Each row of a before or after table is a point. One or more steps were done to the points. Then noise was added and the rows were shuffled. The steps act on how far a point lies along the listed directions, d1 being the first. Write out the steps. A step turns or swaps two directions, mirrors them in a line or flattens them onto one, adds a multiple of one to another, or multiplies one. Angles are multiples of 10 degrees, from the lower direction toward the higher: turns from -170 to 170, lines from 10 to 170 but not 90. Use the fewest steps. Two steps may share a direction if one is a turn and the other turns, adds or multiplies; they go together, in the order done. Otherwise the lowest direction goes first.

Directions:
(1): 0.043 -0.017
(2): -0.017 -0.043
Before (10 x 2):
-0.001 0.037

-0.029 -0.010

-0.018 -0.020

-0.037 0.050

0.016 0.074

0.023 0.009

0.057 0.025

0.072 0.020

0.043 -0.030

-0.032 -0.029
After, 10 rows:
-0.004 -0.011

-0.014 -0.038

0.009 0.025

0.024 0.069

0.016 0.042

0.013 0.029

-0.006 -0.021

-0.009 -0.022

0.005 0.016

0.022 0.044
Steps: multiply d1 by 0

Directions:
(1): -0.038 -0.041 -0.012 -0.041 0.025 -0.028
(2): -0.027 0.027 -0.002 0.027 -0.021 -0.061
Before (10 x 6):
0.032 0.020 0.021 0.011 0.017 0.074

0.031 0.022 0.000 0.035 -0.026 -0.005

0.027 0.011 0.017 0.028 -0.003 0.037

-0.052 -0.048 -0.006 -0.028 0.010 -0.048

0.004 0.022 -0.001 0.003 -0.014 0.013

-0.036 -0.041 0.003 -0.010 0.006 -0.040

0.019 0.035 0.004 0.018 -0.015 0.000

0.039 0.033 -0.017 0.029 -0.028 -0.005

0.042 -0.052 0.010 -0.031 0.002 0.132

0.035 -0.031 0.015 -0.008 0.007 0.055
After, 10 rows:
-0.008 -0.059 0.002 -0.036 0.022 0.010

-0.014 -0.009 -0.012 0.005 -0.010 -0.053

-0.039 -0.105 -0.011 -0.083 0.032 0.048

-0.050 -0.034 -0.001 -0.042 0.047 -0.012

-0.035 -0.030 0.001 -0.012 0.020 -0.027

-0.012 -0.001 -0.031 -0.004 -0.010 -0.056

-0.021 0.005 -0.008 -0.014 -0.004 -0.013

0.034 0.007 0.023 0.035 -0.021 0.035

0.049 0.017 0.021 0.036 -0.026 0.056

-0.020 0.010 -0.007 -0.006 -0.002 -0.039
Steps: mirror d1 and d2 in the line at 110 degrees

Directions:
(1): -0.027 -0.043 -0.009 0.020 -0.036 -0.019 0.037 0.035 0.046
(2): -0.007 -0.017 -0.032 -0.012 0.004 -0.036 0.033 -0.075 -0.002
(3): 0.024 0.048 -0.022 0.024 -0.063 -0.037 -0.009 0.003 -0.016
(4): 0.037 0.026 -0.042 0.018 0.021 0.029 0.002 -0.007 0.064
Before:
0.002 0.015 0.048 -0.028 0.061 0.069 -0.072 0.023 -0.020

0.004 0.018 0.024 0.031 -0.039 -0.014 -0.023 0.013 -0.012

0.037 0.038 -0.006 0.005 0.013 0.000 -0.010 0.013 0.015

-0.054 -0.034 0.016 0.010 -0.023 -0.018 0.021 0.038 0.062

-0.062 -0.063 0.049 0.010 -0.009 -0.037 0.022 -0.015 -0.060

0.009 0.025 0.047 0.017 0.025 0.030 -0.060 0.067 -0.008

0.006 0.014 -0.016 0.020 0.002 0.014 0.008 0.009 0.040

-0.018 -0.033 0.010 -0.006 0.001 -0.003 0.011 -0.007 -0.027

0.022 -0.024 -0.014 0.051 -0.030 0.021 0.008 0.056 0.060

-0.026 -0.032 -0.003 0.022 -0.094 -0.025 0.053 0.061 0.033
After:
0.021 0.015 0.007 0.000 0.022 0.008 -0.006 0.026 0.020

-0.038 -0.025 0.024 0.023 -0.034 -0.053 0.016 -0.028 -0.062

0.012 0.018 -0.011 -0.044 0.006 -0.018 0.019 -0.102 -0.066

0.012 0.030 0.034 0.005 0.007 0.054 -0.067 0.066 0.010

0.008 0.017 -0.010 0.006 0.028 0.019 0.005 -0.020 0.020

-0.010 0.029 -0.006 -0.024 0.026 -0.026 -0.008 -0.086 -0.010

0.049 0.015 -0.019 0.000 0.046 0.026 -0.017 -0.068 -0.015

-0.006 -0.016 -0.004 0.007 -0.017 -0.012 0.007 -0.003 -0.022

-0.004 0.008 0.037 0.011 -0.007 -0.005 -0.026 -0.011 -0.027

0.024 0.046 0.039 0.009 0.038 0.028 -0.068 0.034 -0.028
Steps: mirror d1 and d2 in the line at 60 degrees; flatten d3 and d4 onto the line at 110 degrees

Directions:
(1): 0.043 0.006 -0.055 -0.006 -0.033 -0.051 0.045 -0.013 0.003 0.026 -0.013
 0.019 -0.041 -0.033
(2): 0.051 -0.017 -0.028 0.018 -0.028 0.063 0.005 0.044 -0.004 0.042 0.039
 -0.001 0.017 0.023
Before:
0.038 0.000 -0.019 0.020 -0.021 0.041 0.002 0.007 -0.016 0.012 0.008
 -0.002 0.025 0.033

-0.082 0.024 0.054 -0.040 0.038 -0.012 -0.026 -0.027 0.011 -0.057 -0.041
 -0.023 0.010 0.013

0.047 -0.029 0.001 0.021 -0.030 0.119 -0.004 0.030 0.005 0.039 0.075
 -0.010 0.036 0.034

-0.039 0.016 0.029 -0.032 0.031 -0.053 0.015 -0.020 -0.010 -0.046 -0.043
 0.001 -0.024 -0.026

0.050 -0.020 -0.019 0.036 -0.018 0.083 -0.012 0.063 -0.014 0.021 0.046
 -0.015 0.040 0.046

-0.027 0.021 0.019 -0.049 0.012 -0.063 0.007 -0.028 0.010 -0.038 -0.025
 0.010 -0.016 -0.046

0.009 -0.012 -0.008 0.008 0.013 -0.055 0.000 -0.037 -0.003 -0.010 -0.011
 0.001 -0.032 -0.027

0.053 -0.022 -0.006 0.022 -0.025 0.040 0.014 0.035 0.007 0.025 0.012
 -0.007 -0.001 -0.017

-0.048 0.020 0.027 0.005 0.009 -0.038 -0.014 -0.038 -0.001 -0.036 -0.020
 -0.019 -0.016 -0.008

0.024 -0.018 -0.002 0.043 -0.003 0.057 0.000 0.023 0.005 0.007 0.029
 0.012 0.013 0.041

-0.058 0.016 0.050 -0.013 0.026 -0.066 -0.016 -0.039 -0.004 -0.036
 -0.041 -0.005 -0.002 -0.012

-0.100 0.022 0.071 0.001 0.068 -0.039 -0.014 -0.020 -0.010 -0.065 -0.040
 -0.014 0.034 -0.006

0.034 0.013 -0.017 0.016 -0.046 0.026 0.000 0.010 -0.026 0.024 0.014
 -0.002 -0.021 -0.012
After, 13 rows:
0.031 0.011 -0.007 0.019 -0.043 0.039 -0.008 0.015 -0.028 0.022 0.021
 -0.005 -0.012 -0.004

0.018 -0.026 0.030 0.020 -0.011 0.126 -0.022 0.027 0.005 0.019 0.072
 -0.018 0.049 0.041

-0.091 0.028 0.055 -0.004 0.060 -0.072 0.004 -0.034 -0.010 -0.064 -0.053
 -0.005 0.013 -0.024

0.008 -0.016 0.014 0.041 0.006 0.060 -0.009 0.021 0.003 -0.003 0.025
 0.008 0.021 0.045

-0.008 0.020 0.002 -0.048 0.001 -0.068 0.019 -0.026 0.009 -0.025 -0.024
 0.015 -0.026 -0.052

0.023 -0.019 0.007 0.037 0.000 0.089 -0.028 0.058 -0.015 0.004 0.042
 -0.021 0.052 0.052

0.022 -0.015 -0.020 0.010 0.006 -0.050 0.005 -0.031 -0.003 0.000 -0.005
 0.004 -0.036 -0.028

-0.025 0.016 0.012 -0.032 0.020 -0.063 0.028 -0.021 -0.009 -0.034 -0.043
 0.009 -0.035 -0.033

0.044 -0.020 0.008 0.022 -0.018 0.055 0.004 0.041 0.007 0.020 0.017
 -0.012 0.010 -0.009

-0.045 0.019 0.030 -0.015 0.013 -0.083 0.001 -0.044 -0.002 -0.028 -0.046
 0.003 -0.017 -0.022

0.028 0.000 -0.007 0.021 -0.015 0.049 -0.008 0.007 -0.017 0.005 0.008
 -0.005 0.032 0.039

-0.036 0.023 0.013 0.002 0.001 -0.052 -0.003 -0.042 0.000 -0.031 -0.022
 -0.016 -0.027 -0.017

-0.077 0.030 0.038 -0.046 0.030 -0.040 -0.011 -0.040 0.014 -0.054 -0.053
 -0.016 -0.008 -0.003
Steps: turn d1 and d2 by 20 degrees

Directions:
(1): -0.005 -0.001 -0.006 -0.054 0.055 -0.002 0.000 0.005 0.030 -0.020 -0.028
 -0.004 0.048 -0.039 0.045 0.012 0.003 0.030 -0.046 0.018 -0.035 0.025
 -0.039 0.067
(2): -0.060 0.006 0.001 -0.052 0.005 0.068 0.016 -0.030 0.025 -0.034 -0.012
 -0.044 0.023 0.048 -0.005 -0.007 -0.014 -0.011 -0.023 0.000 0.043 0.033
 0.010 -0.051
(3): 0.016 0.001 -0.021 -0.054 -0.045 -0.019 -0.057 0.011 -0.050 -0.015 0.050
 -0.042 0.053 0.009 -0.026 0.016 -0.031 0.011 -0.021 0.004 -0.006 -0.056
 -0.020 -0.005
(4): 0.033 0.048 -0.010 0.043 -0.006 0.033 0.008 0.061 0.027 0.013 -0.014
 -0.038 -0.003 -0.003 -0.031 0.015 -0.039 -0.015 -0.039 0.029 0.066
 -0.005 0.005 0.054
Before:
0.010 -0.008 -0.003 -0.047 0.011 -0.041 -0.053 0.017 -0.035 -0.004 0.013
 0.024 0.039 -0.067 0.036 0.021 -0.015 0.048 -0.022 0.017 -0.082 -0.038
 -0.065 0.060

-0.027 -0.044 0.023 -0.012 -0.038 -0.027 -0.001 -0.056 -0.044 0.008
 0.037 -0.010 -0.036 0.057 -0.030 -0.034 0.003 -0.011 0.080 -0.038
 -0.009 -0.023 0.038 -0.117

0.085 0.013 0.007 0.061 -0.038 -0.062 -0.042 0.038 -0.052 0.049 0.033
 0.040 -0.031 -0.013 -0.038 -0.002 0.010 0.027 0.056 -0.006 -0.038
 -0.051 0.004 0.016

0.022 0.016 -0.035 -0.011 -0.051 0.022 -0.040 0.036 -0.029 0.002 0.039
 -0.051 0.031 0.020 -0.032 0.014 -0.047 0.016 -0.040 0.013 0.028 -0.038
 -0.010 -0.015

0.010 -0.006 0.001 -0.030 0.010 -0.016 -0.014 0.003 0.003 0.001 0.010
 -0.004 0.010 -0.018 0.016 0.017 0.007 0.031 -0.016 0.013 -0.036 0.000
 -0.012 0.033

-0.003 0.004 0.014 0.022 0.073 0.010 0.031 0.021 0.068 0.007 -0.053
 0.023 -0.019 -0.015 0.035 0.006 0.012 0.011 0.006 -0.003 -0.005 0.042
 -0.013 0.056

0.017 0.005 -0.017 -0.002 0.022 0.020 0.009 0.048 0.041 0.008 -0.008
 -0.045 0.023 -0.037 0.007 0.004 -0.027 0.010 -0.041 0.026 0.029 0.014
 -0.019 0.060

0.036 0.000 -0.015 -0.023 -0.053 -0.028 -0.066 0.015 -0.072 0.009 0.054
 -0.044 0.063 0.007 -0.051 0.008 0.000 0.006 0.004 -0.006 -0.008 -0.064
 -0.015 -0.008

0.004 0.012 0.016 -0.015 0.030 -0.017 0.007 0.019 0.015 0.006 -0.030
 0.016 0.006 -0.024 0.030 0.015 -0.010 -0.006 -0.043 0.009 -0.020 0.001
 -0.020 0.042
After:
0.079 0.021 0.000 0.014 0.029 -0.051 -0.029 0.052 -0.004 0.029 -0.010
 0.031 0.020 -0.059 0.010 0.013 0.004 0.056 -0.003 0.019 -0.059 -0.013
 -0.034 0.100

0.037 0.038 -0.024 0.064 -0.025 0.038 0.003 0.063 0.015 0.028 -0.002
 -0.029 -0.018 0.006 -0.027 0.010 -0.036 0.001 -0.035 0.023 0.052 -0.008
 0.009 0.018

-0.053 -0.029 0.016 -0.038 0.062 0.014 0.022 -0.037 0.047 -0.023 -0.034
 0.020 -0.003 0.015 0.038 -0.008 0.027 0.014 0.027 -0.028 -0.026 0.047
 -0.009 -0.020

0.055 -0.028 0.004 0.015 -0.059 -0.086 -0.043 0.012 -0.073 0.032 0.065
 -0.013 -0.017 0.002 -0.043 -0.008 -0.019 0.007 0.056 -0.015 -0.029
 -0.083 0.007 -0.025

-0.028 0.028 -0.010 -0.077 0.022 0.045 -0.030 0.023 0.007 -0.030 -0.009
 -0.038 0.063 -0.028 0.020 0.024 -0.051 0.030 -0.069 0.036 -0.005 -0.003
 -0.055 0.051

-0.025 -0.005 -0.001 0.007 0.034 0.050 0.043 0.008 0.065 0.003 -0.030
 -0.026 -0.010 -0.010 0.016 -0.013 -0.006 -0.004 -0.018 0.010 0.041
 0.052 0.005 0.010

0.062 0.043 -0.015 0.028 -0.018 0.003 -0.029 0.068 -0.017 0.024 0.010
 -0.056 0.046 -0.015 -0.050 0.017 -0.018 -0.002 -0.032 0.022 0.041
 -0.036 -0.014 0.069

-0.006 0.008 0.001 -0.041 0.008 0.019 -0.004 0.001 0.018 -0.009 0.003
 -0.032 0.015 0.005 0.006 0.014 -0.006 0.025 -0.030 0.019 -0.006 0.011
 -0.007 0.021

-0.035 0.009 0.020 -0.041 0.028 0.015 0.017 -0.007 0.022 -0.009 -0.034
 0.000 0.008 0.003 0.027 0.009 -0.011 -0.013 -0.041 0.001 -0.005 0.023
 -0.012 0.001
Steps: turn d1 and d2 by 60 degrees; turn d3 and d4 by 60 degrees
